Each row of a before or after table is a point. The points were changed in one or more steps. Then noise was added and the rows were shuffled. The steps act on how far a point lies along the listed directions, d1 being the first. What was done? A step turns or swaps two directions, mirrors them in a line or flattens them onto one, adds a multiple of one to another, or multiplies one. Angles are multiples of 10 degrees, from the lower direction toward the higher: turns from -170 to 170, lines from 10 to 170 but not 90. Use the fewest steps. Two steps may share a direction if one is a turn and the other turns, adds or multiplies; they go together, in the order done. Otherwise the lowest direction goes first.

Directions:
(1): [ -7 -14 -45]
(2): [  0 -45  15]
(3): [-47   2   7]
Before (8 x 3):
[[ 21 -28 -22]
 [-18   2 -11]
 [ 19  11  -5]
 [ 37  12 -15]
 [  1  -7  11]
 [ 29  31 -33]
 [-21  11   9]
 [ 18 -20 -10]]
After (8 x 3):
[[-20  36  10]
 [  3  -3  20]
 [-24  16 -27]
 [ 17 -60 -40]
 [ 18 -41 -13]
 [ 36 -24  -7]
 [ 26  -8 -37]
 [ 19  -5   0]]
Steps: multiply d1 by 2; add -1 times d3 to d2

Directions:
(1): [ 23  53   3   0 -33 -29 -20  -3]
(2): [-16   3  18  17 -19 -23  60 -18]
(3): [ 18 -14 -18  24  33 -39 -12 -38]
(4): [  2 -33  -2 -36 -40  -2 -12 -38]
Before (11 x 8):
[[-20 -12   4 -22 -13   7  17   7]
 [ -1  -5  -2  -2  10  -1  -5  -8]
 [  1  28  11  38  23 -25  33  10]
 [ 14  11   0  -9 -11 -25  -9  -9]
 [-10 -19   7 -13 -12  16   4  10]
 [-23 -14   8  25  22  11  36  18]
 [  2   7   0  13  -3 -21  10 -17]
 [ -4 -26  17  29  19 -14  45 -14]
 [  5  27   7  31   3 -23   9   3]
 [  0 -15  -1   0   2  19   4   8]
 [ -8  14   4  12  24  17  18  25]]
After (11 x 8):
[[ -5  -1   4  -6  -5   0   5  -9]
 [  2 -12  -8 -13  -3  10 -24  -7]
 [-10 -41  -8  21  36  -1  10 -10]
 [ 10  10   0 -22 -14  -3 -20   8]
 [  2 -59   2  -7  22  19  -5 -10]
 [ -1  -4   2  14   3   4  20   3]
 [-11   0   9  12   7   6  18  21]
 [ 16 -12 -12   2   8  -8 -40 -15]
 [ 19 -31 -17  -2  31 -12 -36 -25]
 [  6  -7  -9  20  33 -16   8 -19]
 [-17   1  -1  -2  19   8  13  26]]
Steps: mirror d1 and d2 in the line at 160 degrees; turn d3 and d4 by 90 degrees

Directions:
(1): [  2  60   9 -20  18  31  20   1 -23 -30 -29 -22]
(2): [ 29  -2   7 -46  -1 -24   9  33 -51  30  17   8]
(3): [ 20  13  13  32 -45 -32  29   5 -12 -47  10  21]
(4): [ 32  34 -23 -11 -12 -25  -8  32  56  14 -20  -7]
Before (13 x 12):
[[  3 -45  -5 -30  -4 -34 -15  16 -24  53  29  16]
 [  9  -2 -13  -2 -18 -25  -9   8  31   1   9  13]
 [  4 -20  22   4 -18 -14   9   0 -35 -21  24  10]
 [ -5   6   0  -4   4  16  -3  -1 -11   9   3   7]
 [  6  18  11 -14 -13  10  11  -4 -33 -13 -12   4]
 [  2 -33  -8  40 -35 -19   0  -9  27 -13  22  15]
 [  2 -22  -2  -5   2 -12   8   9 -27   5  22  14]
 [ -9 -44  -3  26 -14 -16  -1 -10   1   3  17  11]
 [ -7  10  -5  15   7  11  -7   5  12   8  -7  12]
 [  2 -12  13 -11   7  -5  10  -1 -21  17  10  -1]
 [ 10  -6   2 -14  -4 -14   9   2 -28   6  12   9]
 [-13 -29  -5   1   8 -10  -6  -1 -10  15   8  -2]
 [-26 -22  -4  36 -12   0 -10 -14  34  -6   1  -2]]
After (13 x 12):
[[ -9 -37   5   7 -12 -19  -3   2 -14  17  21   9]
 [ -1  13  -8  -7   5  14  -8   5   7  14  -4   1]
 [  6   7  -3   0   2 -10   0   6  27  17  -7  -9]
 [ 10  -4 -18  11  -8 -21   1  13  31   1   5   8]
 [ -9  -1   2   7  14  15  -4   4 -12  15   2  16]
 [ 13  42   5  -7 -19   7  10   4  -1 -21 -26  -2]
 [-11 -37 -25   7  -7 -25 -35   0  60  45   7   5]
 [-13 -34   5  12 -14 -11  -5 -14  -6 -12  26  21]
 [ 11  11 -11   5 -13 -14   3   1  21  -4  -5   2]
 [ 18 -47   0  34 -46 -39  12   0  -8 -11  39  29]
 [ -5 -21 -14  -1   6 -16 -15   9  19  26   0  -5]
 [ 11 -41  -9  21 -25 -38  -3  10  17  16  15  14]
 [ 27  11   2  16 -40 -39   6  23  24 -28   4   8]]
Steps: multiply d1 by 1.3; turn d2 and d4 by 150 degrees; multiply d2 by 0.4; multiply d3 by 1.6

Directions:
(1): [ -1  -6 -16   3  19  -1 -52   4  25 -31   6  -9  -7   1  26 -23 -60   5
   8 -12]
(2): [-24   9   6  26  21  35 -24  16 -19 -27  -8  51 -19  -7  -4  12  27  17
 -10 -29]
(3): [-21  -4  33  16 -14 -24  27  16  11  23  22  22 -31  26  -9 -39 -17  12
  25 -30]
Before (11 x 20):
[[ 14  -6 -20 -15   2  -4   0 -12   1   4  -3 -27  22  13  -2   3 -10 -10
   -3  17]
 [ 12 -14 -14 -11  -7  -6  10 -13  10   2   5 -22   9  -5  -8  -7 -24 -11
   -2  16]
 [  8  -8  -1 -10  -4 -10   2   0   4   6   4  -5  14  -2   3  -6  -4 -11
   10   0]
 [-26  28 -10  13  29  48 -51  16 -19 -49 -12  60  -3 -21 -14  21  22  24
  -28 -18]
 [ 17 -13   2 -14 -12   0  11 -21 -15  16  -6 -25  25  -5   3  15  23  -9
   -9  29]
 [ 10   6  -3   4  10   1 -17   3  18  -3   2  -7  -2   2  10  -7 -12  -1
   -2   0]
 [ 10 -10 -14 -10   1  -9  -3 -11  19  -5   3 -40  16  11  13   0 -29 -13
    3  12]
 [  5  -7  14  -2 -19 -29  22   1  23  11  19 -11 -11  18  -2 -29 -29  -2
   24   2]
 [ 23  -7 -19 -22   0  -9  -4 -10  11  -5  -5 -36  19 -13  16  -5 -18  -8
   -1  21]
 [ 13   0   4 -17  -3  -6   9   2  -5   8  -1 -20  13  -3 -10  -4 -15 -13
    8  14]
 [  8   3  -4 -13  -5   5  28 -11  -6  22  -8 -19  11  -1  -8  21  19 -17
   -7  21]]
After (11 x 20):
[[ 31  13 -42 -47  -2  -2 -20 -26   8 -14 -12 -48  54 -25  -1  26 -13 -15
  -27  55]
 [ -4  -5   5   3   2   2  -3  10  -2   0   4  18   1   0  -1  -7   5  -2
   11 -16]
 [-14   7   6   9   8  23  11   4 -13   5  -8  20 -11   1 -10  18  24  -1
   -7  -8]
 [-15   1  -4  14  15  18 -12   7 -12 -12  -3  25  -4  15  -8   2   8   9
   -4 -16]
 [-14  -7   1  15   5  17  -2   6  -4 -12   5  27 -16  -2 -14  -8  -4   7
   -4 -16]
 [-21  -2   5  22  15  19 -13  11   3 -20   1  20 -14  14   2   0  -2   7
    2 -28]
 [-12  -8  14  13   5  24  -7  -2 -26  -4  -6  27  -3  -3  -2  11  35  10
   -9  -7]
 [-10  -3  23  14 -12 -15  16  12  14   3  18  18 -28  20  -7 -28 -15   8
   24 -17]
 [-13   2   1  13  18  22 -17  14  -9 -23  -7  32 -15 -10   6  -6  10  16
   -4 -22]
 [  6   7   0   6   9   4 -14   5  15  -2   2  -1  -5   2   7  -5  -5   0
   -3  -3]
 [ -9   6  15   5   8  12  -2  16 -15  -4   0  20  -9  -3 -14  -5  -2   2
    8 -12]]
Steps: multiply d1 by 0.7; mirror d2 and d3 in the line at 110 degrees

Directions:
(1): [ 11 -50  -1 -16   8  23  -1  12  -1 -10  25  -6  -3 -13   9  12   3   4
  40   5   6 -19  35   4   5  21   7 -24  16 -19  14  21 -15 -39 -14  -8
  15 -43  -6 -17  -1  21  16  60  -1   9 -20   2]
(2): [ 11 -13   6  -3  23  21  13 -32   9  -1  21 -17  27 -20  46   5  15  -7
  12  28  -3 -38   8 -18   0  15  -6  44  12  30  -7  18  20  21  20 -23
  11   0  19   3  29 -10 -29 -12  15 -30   6  32]
Before (10 x 48):
[[ -5  23   0   6  -4  -9   1  -4   1   2  -5   2   0   3  -6  -4  -2  -3
  -19  -6  -4  10 -10  -2  -1  -6  -3   5  -7   6  -1  -9   4  15   7   0
   -5  16   1   4   0  -9  -5 -25  -3  -2  11  -4]
 [ -2 -11   4  -7  -4   1  -6  12  -2  -2   2   5 -10   1  -8   0  -3   6
    8  -4   4   6  10   6   0   5   5 -17   1 -17   2  -1  -9 -19 -17   3
    0 -15  -7  -5 -12   9  13  17  -7  15  -9  -9]
 [ -7  -2  -3  -1  -1  -5  -2  10  -4   0  -5   3  -7   6 -12  -3  -2   6
    0  -7  -1   8   3   7  -5  -4   4 -17   2  -4   4  -3  -8  -5  -6   5
    1   2  -5  -4 -11   3   6   4  -9   8   0  -2]
 [ -2  17   2   3  -3 -13  -4  -4  -1   3 -11   5  -5   5  -8  -6  -4  -2
  -13  -5   0   7 -18  -1  -3 -10   0   5  -4   2  -1 -10   3  13   0  10
   -7  15  -3   3   0   1  -6 -16  -3  -4   6  -4]
 [ -6  25  -3  14 -10 -13  -8   3   6   5 -13   6   0  10 -13  -9  -4   0
  -21  -7  -4  16 -16   0  -5 -12  -6   4  -8  -2  -5 -11   1   6   4  10
   -8  13   4   8  -6  -7  -1 -22   0   5   9 -12]
 [ -7  15   0  -1 -13  -9  -6  10  -2   3 -14  10 -11   6 -21  -2  -8   8
  -11 -15  -3  15  -6  12  -1  -7   2 -16  -7 -10  -1  -9  -5  -3  -8  15
   -5  10  -1   5 -10   2  11  -8  -6  10   3 -15]
 [  6  -6   0  -5   5   8  -1  -3  -1  -1   8  -2   6  -6  10   1  -3  -3
    6   3   4 -12   2  -4  -2   7   2  11   1   6   2   2   5  -4   3  -7
    6  -8   4  -3   6   0   1   7   0  -5   1  10]
 [ -6   7  -1   0  -9  -8  -4  12  -2   1  -6   7  -5   2 -10  -4  -4   1
   -5  -6  -2   8  -3   1   0  -2   4 -14  -2  -9  -6  -9  -3  -1  -7   7
   -4   4  -6   2 -10   3   8  -2  -8   8   1 -11]
 [  0  23   0   6   4 -10   0  -9   1   6  -9   5   2   6  -2  -3  -3  -3
  -18   1  -4   8 -17  -1   0  -8   0  16  -6  12  -7 -11   7  21  14   6
   -8  22   6  10   5 -14  -6 -30  -1 -10   8   0]
 [ -3  12  -2   7  -7  -7   1   9  -3   0  -7   4  -4   5 -12  -8  -3  -1
  -14  -3   2  13  -7   3   0  -9   1  -6  -6  -4  -2 -10  -1   2   1   9
   -2   5  -7   2  -7   0   6   0  -6   6   3  -7]]
After (10 x 48):
[[ -9  14  -2   1 -16 -14  -8  21  -5   1 -13  12 -12   8 -24  -7  -8   2
  -11 -14  -2  20  -7   5   0  -7   5 -25  -7 -16  -5 -15  -8  -5 -12  14
   -8   7 -11   1 -18   5  15  -2 -12  16   1 -20]
 [ -8  22  -3  11 -14 -16  -2  15  -6   2 -16   9 -10  13 -24 -11  -7   0
  -23 -10   2  24 -15   7  -1 -16   2 -13 -12  -8  -3 -17  -4   3  -2  15
   -7  12 -11   4 -14  -1  11  -6 -10  12   4 -15]
 [ -4  46   1  14   2 -20   2 -18   2  11 -20   7   6  11  -3  -9  -4  -5
  -36   1  -7  14 -33  -4  -2 -18  -4  31 -14  24 -14 -21  16  42  22   8
  -14  43  11  18   8 -25 -16 -61   1 -17  18   1]
 [ -1 -23   3 -11  -9   2 -10  25  -5  -5   3   8 -19   4 -19   2  -6  10
   16 -11   6  11  17  12   2   7   8 -37   2 -31   8  -1 -20 -37 -27   8
    1 -28 -14 -11 -21  18  26  38 -11  27 -17 -18]
 [-10  -1  -4  -1  -6  -9  -5  19  -7  -1  -9   7 -14  11 -23  -4  -5   8
   -1 -14   0  17   3  12  -5  -6   6 -30   0 -13   6  -6 -14 -12 -11  10
   -1   0 -10  -5 -18   7  14  10 -13  16  -3 -10]
 [-13  48  -3  21 -18 -27 -10   5   4   9 -28  12  -4  20 -26 -16  -9   0
  -39 -15  -6  32 -31   2  -7 -24  -7   5 -17  -1  -9 -24   3  18   5  18
  -16  31   3  15 -12 -14  -2 -44  -2   7  17 -20]
 [ -9  42   0  12  -8 -19   0  -7   1   6 -15   5   0   9 -11  -9  -4  -4
  -34  -9  -6  19 -24  -2  -3 -15  -6  13 -14  12  -6 -18   9  29  12   4
  -12  33   3  10  -1 -17 -10 -48  -3  -4  19  -6]
 [ 10 -14   1  -8  11  15   1  -8   1  -2  15  -6  11 -11  20   3   0  -4
   13   9   4 -21   7  -7  -2  12   2  17   5  10   3   9   7  -5   5 -13
   10 -13   7  -4  11   0  -3  12   4 -10   0  16]
 [ -7  34   2   9  -8 -23  -5  -5  -1   7 -21   9  -6  11 -15 -11  -7  -3
  -27 -10  -1  17 -31   0  -4 -19  -1   9 -11   5  -5 -19   6  24   4  14
  -13  29  -2   8  -2  -5  -8 -34  -4  -4  12  -8]
 [-13  28  -2   3 -24 -21 -11  21  -5   5 -26  18 -21  16 -41  -6 -15  11
  -22 -27  -3  33 -15  18  -2 -17   4 -31 -15 -19   0 -20 -10  -5 -14  26
  -11  17  -8   7 -21   2  20 -13 -12  22   4 -28]]
Steps: multiply d1 by 2; multiply d2 by 2
